Rows are points. To make a cloud, some directions were put in groups of two or more. Within a group, all points are equally far from the middle, so they leave a hole (a ring in 2 directions, a hollow ball in 3). The other directions are filled evenly. Then the cloud was stretched, turned, moved and blurred a little. Count the holes, and give their numbers of directions, smallest first.
In the rows, 128 means zero.

Cloud, 13 rows:
[[183 160]
 [ 74 169]
 [154 157]
 [ 82 132]
 [ 39 151]
 [135 101]
 [103 165]
 [ 86 198]
 [ 71 181]
 [182 120]
 [ 66 171]
 [150 133]
 [171 141]]
Holes: 0

Cloud, 21 rows:
[[ 86  94 118]
 [120 132 193]
 [161 163 164]
 [115 177  99]
 [ 99 115 180]
 [184 128 162]
 [137 130 199]
 [166 145 225]
 [101 190 205]
 [109  94 159]
 [146 102 204]
 [ 82 147 102]
 [127  99 229]
 [136 138 105]
 [133 105 136]
 [ 41  93 153]
 [114 128 191]
 [121 138 189]
 [ 82 109 197]
 [ 66  77 177]
 [ 83  69 175]]
Holes: 0

Cloud, 30 rows:
[[ 92 163  88  94]
 [ 58 195 179 136]
 [149 193  80 149]
 [ 81 209 148 141]
 [ 55 121 108 149]
 [195 150 111  80]
 [113 202 110 102]
 [ 82 125 130  80]
 [ 41 129 181 111]
 [170 114 112  78]
 [126 177 130 183]
 [217 167 128 120]
 [ 42 126 116 145]
 [180 163 138 167]
 [192 165 134 162]
 [ 25 167 175 152]
 [ 97 107 121 170]
 [ 15 140 158 140]
 [ 68 202 164 139]
 [170 170 129 175]
 [138  90 145 140]
 [ 31 150 191 126]
 [212 166 132 134]
 [137 121 162 168]
 [111 171  70 116]
 [ 51 123 175 105]
 [173 170 123  80]
 [123 188 180 111]
 [110 126 124  73]
 [162  89  98 129]]
Holes: 2 (2, 2)

Cloud:
[[154  81  91 111 148 122]
 [166 162 139 204 163 110]
 [124 175 141 174 150  89]
 [134 160 136 154 172 161]
 [177 151 142 151 186 140]
 [116 196 148 132 159 109]
 [134 139 204 119 173 127]
 [182 127 108 198 190 142]
 [148 152 166 136 128 161]
 [120 104 140  79  70 101]
 [164 166 191 122 163 127]
 [159  99 176 151  81  97]
 [152  94 116 141  90 103]
 [172 108 141 143 200 195]
 [155 154 140 130 160 104]
 [ 97 177 116 133 215 137]
 [168 115 113 113 249 133]
 [113 112  64 147 106 107]
 [139 129 176 141 133 163]
 [ 96 146 125 144 101 167]
 [153  85 183 174 124 136]
 [108 156 165 140  94 174]
 [107  87 139 103 120 119]
 [ 97 128 179  98 153 166]
 [108 115 127 115 118 131]
 [118 138 175 115 126 124]
 [ 85 148 133 132 128 168]
 [190 110 102 158 143 132]
 [162 129 183 149 142 192]
 [100 117  99 168 106 172]
 [173 168 173 141 164 169]
 [132  96 123 128 188 118]
 [168 153 102 187 213 164]
 [180 153 134 144 211 104]
 [121 171 126 139  80  89]
 [107 114 158 162 157 160]
 [ 96  96 129 187 123 120]
 [205  69 198 160 144 153]
 [159  51 128 124  55 145]
 [112 115 174 112  58  89]
 [120 167 173 120  75  73]
 [191 142 167 149 144 102]
 [136 102 168 132 135 131]
 [158  62 150 150 103 138]
 [ 78 119 126 136 108 144]
 [130 191 111 154 200  82]
 [ 73 101 126 113 101  56]
 [126 128 177 122 156 110]
 [124 138 107  92  99  61]
 [ 95 169 123 169 111  98]
 [121 198 162 174 158 169]
 [132 144 142 191 184 136]
 [135  79  94 127 147  97]
 [149 175 166 132 125 104]]
Holes: 0

Cloud (97 x 9):
[[121 172 133 100 169 133 155 138  99]
 [132 153 111 153 184 137 173 110 165]
 [114 141 157 160 104 195 156 132 133]
 [131 102 160 150  65  62 162 114 110]
 [ 59 172 110 166  80 161 128 147 153]
 [ 88  83 133 191 150 135 150 131 175]
 [144  86 149  97 125 145 128 137 166]
 [130 148 121 167  75  95 145  89  77]
 [ 84 156 133 153  87 158 180 146 114]
 [ 82 109 117 159 160 164 181 164 152]
 [146 110 122 120  51 139 112 134 105]
 [189 132 152  78 177 165 115 145 176]
 [167 145 174 138 148 131 112 151 162]
 [213 173 154 113 132 197 157 118 103]
 [125 113 139 133 188 202 129 158 117]
 [100 182 128 133 130 138 166  77 140]
 [ 70 142 139 150 106 165 156 186 202]
 [133 136 139 180  87 183 163 131 158]
 [166 170 114 106 186 164 171  70 146]
 [120  96 135 131 168 147  93 105 150]
 [207 148 160 139 145 140 174 107 154]
 [167  99 127 167 108 169 130 141 146]
 [164 134 159 175 129  75 151  50 160]
 [102 144 115 163 151 160  86 117 198]
 [167 146 158 125  81  78 149 139 139]
 [129 151 143 113  57  79 155  80 133]
 [126 117  76 135  76 153 149 127 145]
 [135 134 133 148  24  91 114  77 158]
 [119 168 148 114 114 168 128  69 220]
 [109  96 101 177  94 172 133 110 131]
 [ 49 160  81 191  82 178 116  93 215]
 [128 121  90 136 146  98 135  68 182]
 [ 42 135 149 202  62 147 143 135 160]
 [172 165 154 139 124 111 168 129 163]
 [153 121 127  99  67  97 152 152 161]
 [146 162 141 145 192 135 133  59 149]
 [124 113 153 121 103 105 112 209 130]
 [158 191 159 115 124 134 123  76 155]
 [157 137 181 119  89  88 130 141 131]
 [156 158 129 117  93 183 137  49 197]
 [119 121 127 158 120 212 124 165 136]
 [ 45 131 104 164  11 112 142 128 128]
 [ 60 104 138 163   7  88 133 127 135]
 [132 131  94 148 183 144 111  91 123]
 [187 137 130 165 167  77 133  74 119]
 [166 127 117 150 114 151 173  73 128]
 [153 102 176 114 173 159 179 168 128]
 [ 97 125 112 163 113 192  84 134 136]
 [178 153 119 141 115 189 114  69 145]
 [119 177 117 146  39 115 130  56 181]
 [127 172 117 149 155 113 141 152 102]
 [ 93 144 121 136 179 147 193 160 162]
 [148 121 140 138  77  87 130 201 114]
 [126 152 138 145 190 195 103 125 162]
 [127  69 139 145  88 129 122 138 165]
 [ 87 137 127 195  67 155 116 175 136]
 [ 82 170 113 163 128 210 171 111 180]
 [237 151 148  93 152 195 152  91 125]
 [117  87 143 134  56 102 119 204 101]
 [150 165 160 123  54 108 143  82 153]
 [122 146 102 142 104  95 155 193  89]
 [126 171 118 118  53 179 144 103 165]
 [171 148 118  50 160 137 155 126  75]
 [127 164 128 122 182 203 121  94 188]
 [128 118 126 133 189 112 154  96 172]
 [ 73  96 128 174  76 177 109  95 175]
 [119 142 112 130 139 184 126  44 189]
 [179  72 152  89 157 131 166 196  91]
 [120 107 149 138 122 125 161 203  55]
 [135 141 132 119 118 148 182 189  57]
 [208 124 124 144 135 153 126  71 105]
 [142  95 120 108  54 133 148 134 134]
 [181 150 186 118 126 152 108  94 161]
 [164 113 175 124 144 190 152 177 158]
 [180 130 106  92 163 106  98 114 125]
 [130 108  94 150 119  95 120  86 196]
 [ 93 118 163 187 104  82 163 126 169]
 [225 127 155 119 148 156 139  62 134]
 [113 108 148 154 157  80 154 108 155]
 [130 123 182 134 125 153 169 132 115]
 [149  94 129 156 124 165 145 151 179]
 [127 181 146  99 171 151 139 183 100]
 [175 123 117  73  85 160 138 130 111]
 [157 170 175 107 147 148 161  74 139]
 [ 38 141 105 142  83 124 154 200 138]
 [ 58 117 114 167  92 115  97 187 157]
 [147 142  77  84 132 182 159 125 135]
 [147 159  87  75 109 128 136 116 133]
 [148 150 125 182 109 154 150  35 143]
 [ 74 126 107 210  47 104 112 161 166]
 [185 106 143 133 125 157 101  68 107]
 [130 152  87 127 121  85 172 115 130]
 [115 140 128 196  56  90 124 124 186]
 [103 147 117 146 167 192 180 154 135]
 [150 141 150 188 142 116 140  24 216]
 [100 150  78 169  92 191 137  89 199]
 [101 122 113 176 103 126 178 151  98]]
Holes: 2 (3, 4)

Cloud, 90 rows:
[[189  90 135 109 132 128 153 134 129]
 [100 142  96 201 103 118 128  98  89]
 [115 132 138 172 162 109  79 129 139]
 [117 209  81 117 125  39 125 120  96]
 [133 132  89 140 143  30  88 150 109]
 [110 133 106  91  87  97  50 205  78]
 [157 179  52 187 134  88 106 151  97]
 [140 111 171 161  94  34 172 160  64]
 [120 139 108 218 152  84 120 177  91]
 [182 160  75 197 103 100 120 175 103]
 [123 105 178 163 145  87 136 233  81]
 [119  71 115 115 116 137 160 161  98]
 [155 160  76 172  67  77 163  94  82]
 [130 169 121 145  80  79 187 122  49]
 [ 95 119 138 151 141  52  93 139  51]
 [ 97 100  48 108 134 138 156  86 138]
 [128  71 139 189 118 153 132 151 157]
 [120 194  49 192 152  81 156  95  79]
 [ 84  71  78 175 173  91 138 160 154]
 [120  43 184 131 135  83 139 149 115]
 [137 204  91 162  79 127 127 103 149]
 [ 85 160 135 132 161  95  49 175 112]
 [139 191 135 139  45 164 122 143  63]
 [118  93 103 185 119  65 184 137  97]
 [141 117 134 184 109 139 140 209 157]
 [ 98 118 144 141  86 167  87 143 141]
 [112  87  97  95  85 153 116 175 113]
 [134 132 184 159  84  83 119 202 143]
 [143 109 164 119 113  66 170 195 115]
 [103 114  88 129 114  56  90  94  73]
 [109 222  59 117 141  66  89 145  83]
 [141 122 130 145 204  96 148 161 128]
 [160 174  46 154  94 108  90  82 163]
 [ 82 169 150 145 142 149  89 175 141]
 [115 231  30 119 128  68  68 135 122]
 [ 58  66 153  85 147  81 131 134 141]
 [145  87 140 168  76 157 113 152 135]
 [134  85 151 107  48 123  90 144 124]
 [178 103 105 134  83  79 123 145  67]
 [120 127 177 114  93  63 168 131  92]
 [187 203 103 171 106 113 162 107 143]
 [155 222  94 180 107  43 162 130  68]
 [208 186  64 188  70 116 140 113 101]
 [124  96  70 158 160  83 130 176 100]
 [119 191  35 169 105  92 107  87 104]
 [124 187  49 162 141 137 164 123 140]
 [ 72  83  86  96 155 185 116 111 184]
 [137 186 118 215  76 106 130 148 105]
 [ 69 134 113 111 135 121  51 149  59]
 [172 171 105 138  26 133  92 111 126]
 [138 165  71 168  57  88  88 161 109]
 [137 110 139 129  67  70 119 114  74]
 [108 162 122 107  85  31 140 146 127]
 [147 166  61 114 172  65 102 150 133]
 [138 200  98 149 159  47 133 131  81]
 [ 68 140 124 140  91  70  97 162  63]
 [131 162  99 154  93  66 167  95  51]
 [124 125 125 127  54 115  85 124  84]
 [128  97  49 141 141 116 177 115 119]
 [100  88  42 137 163 116 154  88 218]
 [112 175 154  93  92 141 104 156  85]
 [140 170 176 167  87  66 101 225  53]
 [116  72 161 146 184  81 104 146  98]
 [100  44 136 129 212  99  92 123 142]
 [116  76 161 140 148  78 170  78 101]
 [ 73 151 109 184 134  95  94 197  71]
 [ 80 177 137 118 167 105  75 155  67]
 [ 72  97 153 132 111 119 100  90 120]
 [174 223  72 144  81 129 128 108 155]
 [124 169   7 129 134 135 139  91 155]
 [108  95 106 116 179 138 114 170  67]
 [113  92  40 180 190 101 175  98 153]
 [ 88 134  66  89 202  88  75 167 129]
 [ 54  68 200 140 174 134 107 183 132]
 [161 101  63 160 100 131  96 156 172]
 [152  81 101 140 126 151  77 143 179]
 [101 117  71 155 119 155  80 179 169]
 [101 211  52 132 164  57  98 112 127]
 [110 125 106 149 136  86  90 216 128]
 [143 142  83 157 138 111 183 132 179]
 [138 107 177  95 100 115 162 157 135]
 [114 158 102 151 156 116 128 223  61]
 [142  89 107 117 163  72 145 121  86]
 [ 82  78 145 113 154  74 123 178 171]
 [117 204  91 144 148  87 161 164  63]
 [136  75 110 166 189 137 180  94 183]
 [122 118 150 133 105 159 175 112 139]
 [190 134 100 126 136  77 142 129 181]
 [131 106  58 101 105 127 162  94 130]
 [143  73  98 128 187 122 101 113 187]]
Holes: 2 (3, 4)
